Every row gives one point. Examples show where two turns around zero, p and q, send a point. Where does a point land after both, in the order given? Backwards means that the second turn is done in reverse. Each puzzle has new turns, and all numbers are rounded.

Turn p:
[-27 -61   2] => [  6 -59 -30]
[-29  42 -30] => [-37  40 -24]
[  9  55 -20] => [-14  57   5]
[ 11 -18  16] => [ 14 -19  12]
[ 13 -29  -4] => [ 26 -18  -7]
[22 11 37] => [ 4 -2 44]
Turn q:
[ 10 -50 -48] => [ 47  21 -48]
[26 26 31] => [-24  18  38]
[-43  30  43] => [-27 -52  34]
[-16 -36 -16] => [ 35 -12 -22]
[24 -2 -8] => [ 2 25 -2]
[-3 32 -2] => [-32  -3   0]
Where do these land?
p, then q: [-13  35  24] => [-11 -39  18]
q, then p: [ 29 -22 -45] => [  7  56 -11]
p, then q: [-10 -28 -31] => [  8  21 -36]
p, then q backwards: [-5 15 51] => [-3 27 46]

Turn p:
[-33  -6  -9   6  30 -50] => [-33 -17 -25  15 -14 -47]
[35 -3 48 46 -8 13] => [-22  17  50  34  10  37]
[ 54  -4  42 -39  43 -12] => [-35  31  55 -48  12 -24]
[-14 -11 -31  41 -18  39] => [ 13 -26 -28  23  18  48]
[-36 -29 -20 -35  -9 -16] => [ 16 -40 -18 -22 -28 -25]
[  0  33 -43 -35 -24 -16] => [ 52  13 -27 -11  10 -34]
[ -5  20  13  16 -14  43] => [ 9 22 -6  7 -6 47]
Turn q:
[-25 -12  34  17 -13 -22] => [-21 -18  25  32  20  -3]
[28 -2 23  5 15 94] => [ 10  33 -18  -4 -20  92]
[  7  -3   7 -42  -3   2] => [ 32 -19   6   1 -22   3]
[  7 -38   8 -33 -16 -54] => [ 22 -57  -9  26   5 -36]
[-26  45 -11  -2  16  32] => [ -1  38  34 -35 -13  12]
[ 18 -24  -3  37 -55 -28] => [-52 -25 -34  33  -6 -22]
[ -6  -3 -64  30  22   7] => [-20  19 -30 -57  24 -13]
[ -3  37   6 -12  35 -31] => [ 31  29  25   3  12 -33]
Where do these land?
p, then q: [ 16 -21  40  32 -23 -28] => [-33   3  15  47  25  21]
p, then q backwards: [-34  10  -1   9   8 -22] => [ 29   3  -5   7 -28 -14]
q, then p: [  3 -10 -14  16 -38 -34] => [ -4 -37 -17  24 -15 -26]
p, then q: [ -8 -18 -30 -54  54  39] => [ 56 -44  13 -52 -25  -6]
p, then q: [ 56  19  23  43 -15 -37] => [-12  52  26  44  44   1]
q, then p: [-18 -11 -27  12  18  39] => [  8  10 -18 -50 -11   9]
p, then q: [-16  30   8 -59  -4  43] => [ 28   2  -4 -13 -75  -7]

Turn p:
[  0  22  15  30  17  53   6 -30] => [ 25 -28  50   9  -1  35  -1 -21]
[-27  30 -47 -24 -31 -16  -1  -9] => [ -8  60 -15  14  -3  -4 -23 -33]
[-47 -10   1  -6  -5 -18 -10  97] => [-49  53 -17 -24  23   8  66  36]
[-19 -43  28  50 -21 -14 -14 -25] => [  0 -17  19  57   4  -7  -5  55]
[ 51 -14  -6  -4 -33   7 -49 -21] => [ 25 -11 -26  -9   9  19 -62  31]
[ 27  11  26  13 -22 -22  44  12] => [ 19  -2  -7  -5 -59 -12  21  17]
[ 24  22  12 -51  23  -8   2  -5] => [-11 -12  -3 -50 -12 -22 -19 -26]
[-35  -5 -25 -19  33  27  39  -4] => [-26 -11   2  15   9   6  30 -59]
[ 25 -13  -4  11  39 -10 -18 -13] => [ 24 -30  -2  -9  30 -23  -4   2]
Turn q:
[-15  -9 -11  15  16  17  -5 -26] => [-10 -30  -8   5  -1  14  11 -21]
[ 30 -30  38  -1 -61 -24 -41  23] => [ 28  13  37  21 -13 -34  33  67]
[-40  12  12 -31  -7  18 -10 -67] => [ -8 -34  44 -31 -26  -4  15 -52]
[ 29 -18  45  -8 -15  10 -21  36] => [50 13 13 -4  6  3 17 46]
[ 40  29   0  28  49 -41  21  21] => [  3  51 -17  47  39  22 -29 -14]
[ 65  10 -30 -18  42  -8  15  24] => [ 19  29 -22  31  -7  35 -65   9]
[-31  -9  30  12  15   6  14 -24] => [ 13 -13  -3  -9  15  -7  30 -39]
[-22 -35 -29   2 -21  -2 -10 -11] => [-19 -39 -10   5 -17 -28   6  10]
[-34  -3  12   4 -19   9  43 -31] => [ -8   3 -16 -25 -18 -25  31 -42]
[ -2  34 -64 -18  27 -16  -1  75] => [-38  15 -26 -15  38  10 -81  39]
[-20  19  -3  16 -28  32  -5 -20] => [-30  -7   7 -25 -16  14  34  -4]
Where do these land?
p, then q: [ 34   3 -36  28   5  -5 -11  34] => [  3  21 -23  12 -20  33 -45   2]
p, then q: [ 22  36 -38 -39  19   1  -7 -18] => [ -4 -21  49  20 -29  13 -24 -24]
p, then q: [ 28 -36  34  -3 -24  21 -22  24] => [ 11 -27 -29 -35   5  -1 -15  46]
p, then q: [ -5  26 -39 -26 -52 -49  10  14] => [-75  30  35  -5  -7  10 -20   6]
p, then q: [  9   0  31 -56  40  -9   0  -6] => [ 16 -35  27  -7  -2 -55 -19 -15]
q, then p: [  3 -36 -15 -31   5  40  17 -47] => [ -5 -12 -43  36 -18  21 -48  17]
p, then q: [-40   1  31  38 -31  19   3  30] => [  6  35 -29 -48  20  13  35   8]
p, then q backwards: [ -4  24  31  42   3 -18 -34 -40] => [ 19  -5  22 -44  -5 -38 -44  12]
q, then p: [-49 -16 -44  37  21 -27  -2  -6] => [-15  -3   3  53  49 -35  20  -9]
p, then q: [ 3 -1 45 10 13 27 46 15] => [ 27   7 -27 -25 -32 -35  30   0]

Turn p:
[ 27  37 -21 -40   8  -9 -34  27 -49 -38 -26] => [ 48  28  41 -47  -8  13 -18  -8  -8 -51 -22]
[ 27 -39 -40  10  43 -48 -18   0  34  26  38] => [-43  -8 -41   3  58  29 -20 -55  -7  -9 -19]
[ -9   9 -46  36   8  27  -4  23  45 -12   6] => [ 13 -19 -51  10  22   3 -36  29 -31  -9  14]
[-48 -58  34  32  10   1  -8  18  39   4  33] => [-37 -28   4  62  52   0  -3  29   5  36 -11]
[ 14  -8  -9 -15   5  14  26 -21 -25 -16   7] => [  8 -16  12 -17  -5  13  23 -12  10 -13  31]
[ 38  -1  19  -3 -34  71 -13  -7  34  34 -11] => [ 14 -10 -30  18 -62  38 -33  16  31  39   8]
[ 20  58 -10   8 -17 -45 -29  24 -41   0  -4] => [ 17  25  15 -30 -17 -50 -31 -28  -5 -39 -36]
[ 14   6  11  49 -16  23  33  18  36 -22 -54] => [ 42   2 -45  56 -30  -8  20  30 -18 -13   3]
[-50   6  39  12  -7 -24 -21 -16  56 -41   9] => [-28  47  -5  34  42 -24   1  58  21   3   4]
[-22 -55 -32 -24 -24   3  14   2  22  15  16] => [-48 -44 -16 -13   8  33  18  24  -3   6 -12]
[-11  24  49 -74   4   9  32  -8 -44  33  14] => [ 17   4  48 -56 -17  -8  41 -14  38  59  -5]
[ 18  28  37  10 -14  12  19 -27 -40 -20   2] => [ 24   8  28   6 -31 -31  14 -12  31  -9  34]
[-18  -8 -30   0  34 -34   3 -33 -67  38 -31] => [-29  11  39 -26 -12  -5  25 -58 -64   0  10]
Turn q:
[ -9 -45  28 -16   8 -24  33  49  37 -16 -27] => [  4  26 -34 -46  -1 -28  -2  69  -3   0  -8]
[  0  -1 -22  39 -22  27  -7  -2  12 -58  -5] => [ -3 -37 -39  29 -10  -8  -5  -2  38 -28 -25]
[ 32   0 -32 -30  33 -25  -6  41   5  -9   9] => [ 22  20  28 -29 -21 -35  37   4  15 -27   9]
[-28   6 -24 -14  -7  57  39 -52  34 -13  27] => [-73 -14  13  49 -14  36  10  26   2 -15 -25]
[ 22 -14  33  -8 -46  19 -41 -23 -45  33   7] => [ 36   9 -13  44 -14  16  -7 -38 -38  52   9]
[ 32  -7 -24  20  -8 -53  29  57  16  27   1] => [ 24  30   8 -28  40 -41  32  21  49  20  14]
[-48   0  -1 -29   4 -26 -38  12  15  48 -11] => [-11  24 -11 -28   5  21   4  -2 -25  -3  73]
[  2 -21  39  25  22  -6 -24   2 -11  16  23] => [ 32  -9  10  13  24 -17 -26   7 -36   0  16]
[-15 -15 -16  23   8  60  28 -55 -62 -27  -6] => [-32 -20 -13  39  16  17  -3 -44 -35 -19 -78]
[-14  55  -6 -27  19 -64  17  51   1 -26  21] => [-26   8  36 -64 -20 -57 -15  -9  39  -4  29]
[ 30  11  11  -3  -3 -54 -18 -36   2  20 -15] => [ 29 -34  21 -31   4  20  17  -9  -3  42  19]
[ -4  33  13  20  -9  89 -10 -44  -3   5 -24] => [ -5  -2  -6  53  -9  77 -40 -22   2 -18 -33]
Where do these land?
q, then p backwards: [ 13  58   1  16 -13   7  62  31   8 -10 -13] => [ 14  13  42 -41 -26 -22 -47   3  13   6  42]
q, then p: [ -5 -40  12 -28  48 -11 -73 -36 -18  28 -72] => [ 38 -51  48 -52 -38  45   9 -30  32 -30  50]
q, then p backwards: [-39 -31  11 -58   2 -71 -12 -17 -38 -22   1] => [-43  29 -57   3  -3  -4  44 -24 -32  61  -9]
q, then p: [ 10  39  34 -27 -18  44  19   7   0  -8  15] => [ -9  24   0  21 -41 -25 -41  31  -1  11 -17]
q, then p: [ 33 -39 -20  14 -20  -3   0  30  -1  31  12] => [ 27  -1 -44  -1  10 -27  11 -44  -4  -3   0]
q, then p: [-71 -22 -40 -39 -12 -18  -6  18  -4   4   2] => [-23 -21  11 -61  34 -42  19  23 -11  -7  26]
q, then p: [-11  -1  27  51   3  15  19  15   2  13  20] => [ 10  25   6  25  32   3 -35 -20 -25   0 -11]
q, then p: [ -8 -58  20 -22   2 -18 -67 -51  36  -5 -71] => [  21 -102   17  -44  -29   55   -1  -11    5  -29   11]
q, then p: [ 14   9 -11  17  14   8  -5  30  -5 -43  24] => [-16  29 -14  25  12  -3  11   8  11 -41 -17]
q, then p: [ 23  11 -25  45 -18  24  24 -24 -35 -14  25] => [-19  31 -19  58  -4   4  20 -12 -37   7  20]
p, then q: [ 38  14   0  16  33  34  37 -16  45  17  16] => [ -3  -5  38  47  22  10  59  -2  16 -14   8]
q, then p backwards: [  3  59  -9  14 -20 -13   4  13  10  11  41] => [  5  -4  46   7  -3  11 -18 -34 -21  -2  47]

Turn p:
[-18   0   8 -35 -23  -3   7 -14 -55 -12  10  48  40  35] => [ 22  35  10  16   4   5 -11 -16 -59   4 -14 -12 -23  63]
[-28  54  17   9  11  31  32 -23   5 -12  16  56   1 -23] => [ -7  37  15  48   4  66  18  24  -9 -27 -26  -5 -10  -6]
[ 32 -33  -9  29 -23 -39 -42  -4 -32  16 -19  56 -36 -39] => [ 26  19  30 -36  26 -60  40  14 -41 -12 -12   0 -25 -50]
[-30  -1  20  10   5  17 -28  59  19 -35  38  47  32  24] => [-25  -8  33  65  -6   5 -20 -30 -24  20  13 -56 -31 -11]
[ 34  27  36 -34 -49 -46 -41 -11  39   2  17   1 -14  45] => [-44 -33  -3  14  28 -44 -16  17 -14 -26  32  43 -57  34]
[ -7   0 -38 -21 -38  37  -4  28  -7  30  48 -21  18  47] => [ 14 -28  20  -3  26  18 -57 -69   4 -16  14   1   3  30]
[ -9 -10  27  42  -5   2  34   9 -28  -6 -23   2 -45  12] => [ 13  33 -31  10  -1 -16 -35  24 -18  -5 -17   3  24 -42]
[ 48  17  -5  37   5 -24   5  -5  17   9 -33  -2  21  48] => [ -5 -43  -5   8 -15 -15 -11   9 -19  34 -32  60  -7  -9]
[-30  36 -29   9 -23  37 -37  -8 -32  54  42  -7 -49  12] => [ 57 -18  14   6  82  19 -27  -8  17 -50   7  -7   6  -6]
[-15  15 -11  17  -5  23 -30  -5   6  20 -50 -28 -24 -33] => [ 46 -14 -35  -5   2   0  29   3  40 -16   7   6  -7 -37]
[-11 -43   0  21  45  10  23 -35  40   2 -13 -30  43   2] => [ -6   6  15  10 -47  -7  10   1  62  46 -24  12  33  16]
[  8 -24   8 -11  -7  46  -3   1  -6 -51 -15  25 -13 -48] => [-14  27 -17  -8 -29  -4  32 -15   0 -38 -29 -52 -12 -19]
[-34   5  44 -53 -42 -37  21  22  29 -19  28 -39  29 -23] => [-43  32 -12 -13 -27  18 -27   5  19   3  80  -7 -39  38]
[  0 -18   7 -19  51  35  -2  15 -21  10 -25  -8  -4 -43] => [ 27  -6  -7  -8 -38   6  39   5   4 -16   9 -39  45  -9]
[ 49   0  32   7   2 -57  -7 -33  -2  44  -2 -37  37 -35] => [ 12 -21  34 -56 -36 -17   7  63  13  13  20  44 -18  18]
[ 27 -43 -53 -34  47 -23  40   5  43 -17 -49 -31 -34 -26] => [-51   1 -43 -47 -17 -15  61 -25  21  24   7  23  69 -19]
[-13  18 -52  25  49  -9  32  -1 -16 -35  31 -32  -2  45] => [-22 -19 -18  -4  41  40 -32   0   3  60 -36 -13  48  10]
Turn q:
[ 60   6  -1  42  35  34 -10  41 -28  10  -3  28   1   2] => [ -1   7 -20 -41 -22  -4 -27  -8 -26  10  63 -23  -3  50]
[ 15 -11  -2  15 -43  -1 -21 -26   6  34 -19   1  67  -1] => [-57 -21  18  -4  12  -2  19 -33   0  -2  -2   7 -63   5]
[-19 -37  11  67 -14  -9 -33  27   8  44  -7 -60 -18   2] => [-16   8 -24 -59  -4  29  52  28 -32  38 -12 -24 -33 -38]
[-33  26  10 -35  42  -7 -37 -17  -1  12  63  60  -1  -1] => [-12  28 -34  53 -14 -54 -40  23 -14 -46  20  19   7 -32]
[ 21  46   8   2  16 -15  51  -4  59 -42 -14 -11 -40  23] => [ 28  22  39  34 -11  32 -41   8  34  44 -18 -43  36   5]
[ -8 -64  37  11  27  -9  34  -1 -10  -6 -35 -28   4  24] => [ 24  13   4 -21 -28  -5  58  12   6   0 -48 -25  -7  43]
[-60 -16   8   7  -9  25 -15  25  -3  -4   6  32 -37 -10] => [ -4  31  -7 -23 -21 -12   8   9 -29  -3  -7  46  43 -30]
[ 30  -1 -39  -3 -12 -39 -74  32   1 -26  26  20  12  -5] => [-23 -19 -59  20  23  43 -43 -17 -52 -17   4   9 -10   1]
[-27  -1 -43  30  21  -9   6 -37 -56 -11 -20 -20  27   9] => [ -1 -35   4   2 -15  29  33  52  25 -22  19  35 -25  29]
[-29 -23 -31 -12 -71  25  11 -50  17  27  53  -1  23 -46] => [-28  -4  -4 -23  30 -11   4 -41  62 -27 -13  55 -28 -68]
[  4  26  29   0  -4  33 -30 -40 -30 -27 -16 -38 -18 -19] => [15 25  7 12 61 -5 28 26  7 31 28 27 -3 19]
[  0  14  -5 -28   2 -18  43 -17  13   4 -18  15 -34 -26] => [ 41   8  40  23  -8   9   0 -22  18 -17   5  -8  21 -22]
[ 52   7   6 -14  21  44  -1  10  56  36 -35 -43  50   2] => [ 12 -30  12  -1  -6 -38 -10 -40   4  77   0 -32 -61  18]
[ 32  40 -20 -48 -13  -1  25  13 -14 -25  10  34 -50  36] => [  5 -17   0  35   9   5 -29 -21  16  -9  27 -22  87  10]
[-37 -11  32 -37   2 -55  52  46 -19 -25  10  11  13   9] => [ 19 -18  26  -6  -4 -17 -13  22 -19 -60 -68 -23  41   9]
Where do these land?
q, then p: [ -9 -34  23  39  37 -35  19 -25 -37 -22  45   1 -18   9] => [-46 -38 -54   5   0  44 -12 -41 -13   9   3  -8 -14 -17]
q, then p: [ 30  13  21 -34 -13 -23 -33  37 -48  25 -31 -33  -4  36] => [ 22  10   2 -36 -18  -6 -44   7  -1  49  -6 -19  66  25]
q, then p: [ 15  46 -25 -11 -26  10 -42 -24   8  24  49  -6  10 -43] => [-11   0  45  -4  42   2  47  29  26  -1   4 -49  20 -27]
q, then p: [ 19  48  24 -32  44 -19  -5 -38  16  16   8  46 -47 -13] => [-11 -38  27 -22  14  28 -38  59  16  16 -21 -11 -48 -32]
p, then q: [-21  48   3  10 -14  24 -60  21  43  32 -14  28  41  31] => [ -6  86 -28 -42 -23  36  24 -12  29  -1  21 -20   1   5]
p, then q: [ 60  -5 -19  20   0 -19  20 -26  42 -34 -37 -26  35  22] => [-22 -11  32  16 -47   6  46 -50 -21 -21 -13  28  23 -37]
q, then p backwards: [ 11 -36  24 -29  23  13 -17 -39  45 -41 -40  -2  -4 -11] => [-49 -13 -17   4 -12  12   6 -41   0  -3 -37  41  41  35]
p, then q: [ 22 -43  21   5  22 -27 -45  22  39  24  62  24 -21   6] => [  9  46  -1 -10  12 -16   7  51 -30 -40 -63 -29 -25 -14]
p, then q: [-24   6 -30 -28  41  51  17   7 -33   3 -14  41  33   3] => [-25 -14  28 -24  15  -8  27   2  57  25  26  -6 -21  53]
p, then q: [ 15   7 -13  -1  19  57  -7 -11 -32   4  -2  42 -47  -3] => [ 35  -9  26  -8  11  25  -1  13   9   7  -9  16 -21  73]
p, then q: [-34  -6   3  -6 -39  46  50  35  26 -31 -26 -52  51  24] => [-65   1 -20  28  16  28  16 -30  34  43  32  49 -13 -52]
q, then p: [-20  -6 -11  46  -4 -19  22  40 -37  31 -16 -51 -25 -18] => [-17   5 -10 -37 -49  11  -9 -29 -19 -46  33 -27  36  22]
p, then q: [-26 -10 -30  33 -17 -16  24  50 -32 -48  -9 -25 -44 -33] => [ 58 -48  -9  16  31 -13 -11   2   1   6  38  35 -38 -45]
q, then p backwards: [-14  12  30  -3 -29 -12  18 -13  -8  25  13  42  20 -28] => [ 22 -27   9  -1 -35   9   0   3  20  16  35  32 -29 -15]
p, then q: [-25 -42 -22 -11 -44 -31  40 -36   7 -10  11 -31  18  19] => [-36 -10   8  79 -18 -23 -10   4  -9  13  21  -9   8 -35]
